Each row is a point. Each copy is the shape, with its points in the same order, stretched, turned, moved and blurred by noise. Some copies are also mirrored. Which?
(in the rows, 128 means zero)

Shape:
[[129 114]
 [118 130]
 [216 154]
 [115 158]
 [104 114]
 [142 141]
 [143 164]
 [104  77]]
Copy 1, 8 rows:
[[135 106]
 [153 117]
 [ 79 186]
 [178 136]
 [149  92]
 [138 132]
 [151 150]
 [133  59]]
Copy 1 is: mirrored
Copy 2 (8 x 2):
[[141 143]
 [143 127]
 [ 45 186]
 [132 110]
 [164 124]
 [116 139]
 [105 129]
 [183 144]]
Copy 2 is: only turned
Copy 3:
[[146 104]
 [131 109]
 [198 192]
 [119 123]
 [132  90]
 [147 138]
 [140 149]
 [145  55]]
Copy 3 is: only turned

Shape, 8 rows:
[[112 171]
 [115  96]
 [127 154]
 [162 144]
 [ 98  87]
 [112 121]
 [158 164]
 [141  60]]
Copy 1:
[[ 96 153]
 [115 100]
 [112 146]
 [137 147]
 [106  89]
 [109 118]
 [131 160]
 [143  79]]
Copy 1 is: only turned
Copy 2 (8 x 2):
[[ 88 120]
 [152 147]
 [100 115]
 [114  90]
 [161 168]
 [131 143]
 [ 92  84]
 [196 145]]
Copy 2 is: mirrored
Copy 3, 8 rows:
[[103 189]
 [113  90]
 [123 157]
 [159 127]
 [ 96  81]
 [106 122]
 [149 158]
 [151  29]]
Copy 3 is: only turned
Copy 4:
[[162 152]
 [ 89 110]
 [149 121]
 [168  82]
 [ 73 123]
 [105 123]
 [173  93]
 [ 85  66]]
Copy 4 is: only turned

Shape, 9 rows:
[[ 95 159  90]
 [115 133 171]
 [159 163 104]
 [116 163  95]
 [120 119 125]
 [161 138 128]
 [ 89 101 134]
 [139 112 174]
 [ 98 144 165]]
Copy 1 (9 x 3):
[[ 58 134  99]
 [155 114 183]
 [104 185 139]
 [ 69 154 114]
 [133 128 123]
 [145 171 155]
 [136  92 114]
 [189 124 183]
 [130 106 175]]
Copy 1 is: only turned
Copy 2 (9 x 3):
[[163  90 200]
 [168 155 127]
 [ 84 149 179]
 [138 113 203]
 [148 119 126]
 [ 98 164 134]
 [192  89 110]
 [138 170  86]
 [182 143 151]]
Copy 2 is: only turned
Copy 3 (9 x 3):
[[181 139 152]
 [ 89 154 153]
 [157 121  75]
 [176 135 126]
 [118 115 143]
 [118 115  87]
 [103 119 188]
 [ 68 129 133]
 [107 169 169]]
Copy 3 is: mirrored

Shape, 8 rows:
[[135 134 139 154]
 [ 89 140  90 127]
 [102 165  93 120]
 [156 113 121 117]
 [165 125 150 129]
 [ 93 147 111 114]
 [165  65 155 117]
 [158 146 113 170]]
Copy 1 (8 x 4):
[[129 164 123 132]
 [180  71 145 125]
 [175  81 159  99]
 [ 83 129 135 151]
 [ 77 170 122 129]
 [173  83 132 104]
 [ 42 157  85 184]
 [117 168 160 148]]
Copy 1 is: only turned
Copy 2 (8 x 4):
[[102 122 107 130]
 [101 162 167  99]
 [ 95 187 156  79]
 [142  98 104 122]
 [137 108  82 136]
 [117 170 149 103]
 [174  40  83 177]
 [ 75 120 108 105]]
Copy 2 is: only turned

Shape (7 x 4):
[[145 116 109 158]
 [151 106 112 153]
 [135 124 173  99]
 [ 76  70 143  92]
 [143  90 106 107]
 [101 146 147 154]
 [107 144 108  86]]
Copy 1 (7 x 4):
[[124 111 156  96]
 [120 125 155  96]
 [105 163  97 158]
 [156 148  58  90]
 [153 154 155 103]
 [110  87  87 118]
 [178 127 128 149]]
Copy 1 is: only turned
Copy 2, 7 rows:
[[145 108 134 110]
 [143 113 143 119]
 [ 99 188 125 122]
 [136 221 149 186]
 [149 179 166 111]
 [123 119  93 139]
 [149 203 112 106]]
Copy 2 is: mirrored
Copy 3, 7 rows:
[[122 126 153  91]
 [127 133 161  92]
 [124 148 119 184]
 [145 184  62 102]
 [176 130 129 104]
 [ 71 144 115 134]
 [163  93  74 154]]
Copy 3 is: only turned
Copy 4 (7 x 4):
[[101 151  71 122]
 [ 94 158  77 138]
 [137 151 197 173]
 [ 95 206 215 103]
 [ 81 155 134 152]
 [142 152 126  81]
 [124 113 174 102]]
Copy 4 is: only turned

Shape:
[[123 114 121 125  98 113]
 [153 161 149 103 145 162]
 [175  82 171 118 151  83]
 [128 159 136 204 125 117]
 [185 147 116 180 108 111]
 [137 133 164 119 142 117]
 [ 67 137 111 132 118  80]
 [116 136  95  98 144 136]
 [131 125 153 133 170 155]]
Copy 1, 9 rows:
[[153 134 123 102 111 104]
 [143 105 136 147 125 201]
 [192  66  95 113 156 113]
 [169 187 115 214 147 102]
 [199 179 108 175 120 174]
 [153  91 109 131 151 128]
 [127 166 142  90 174  46]
 [135 159 183  90 122 140]
 [159 113 145 168 114 122]]
Copy 1 is: mirrored
Copy 2 (9 x 6):
[[121 106 121 165 146 120]
 [135 203 140 111 117 106]
 [162  93 117 127  77 192]
 [ 76 157  36 151 114 130]
 [ 63 142  81 137 142 164]
 [141 152 113 141  90 134]
 [100  93 107 194  96  82]
 [124 128 159 126 123  77]
 [163 162 100  97 100 114]]
Copy 2 is: only turned

Shape:
[[150 130 153 131 110 116]
 [ 92 170  65 120 108 175]
 [139 164 146 117 114 147]
 [154 118 127 132 110 122]
 [ 93 154 158  88 104 132]
 [117 152 152 129 124 121]
 [169 151 159 110 207 139]
 [181 160  83 133 136 130]
 [ 90 171 124  93 107 120]
 [170  79 101 122 110 120]
 [ 89 117 151 110 142 116]]
Copy 1 (11 x 6):
[[131 134  80 101 133 156]
 [ 82 207 135 249 124 159]
 [119 152 104 161 139 180]
 [142 144  79 108 115 143]
 [ 97 142  89 195 163 164]
 [119 142 107 143 165 154]
 [131  67 141 107 125 164]
 [119 149 119 118  85 170]
 [ 81 149 103 193 151 167]
 [150 126  63  85  68 121]
 [114 113 101 146 151 125]]
Copy 1 is: mirrored
Copy 2, 11 rows:
[[133 127 159 120 135 115]
 [147  91  85  77  97 205]
 [123 134 148  84 111 131]
 [154 120 148 124 137 134]
 [124 115 116 114  74  81]
 [105 134 136 113 114 116]
 [123 214 141 133  85 135]
 [146 126 165 112 112 215]
 [111 100 122 126  75 138]
 [206 117 154 154 139 158]
 [128 141  94 160  96  96]]
Copy 2 is: only turned
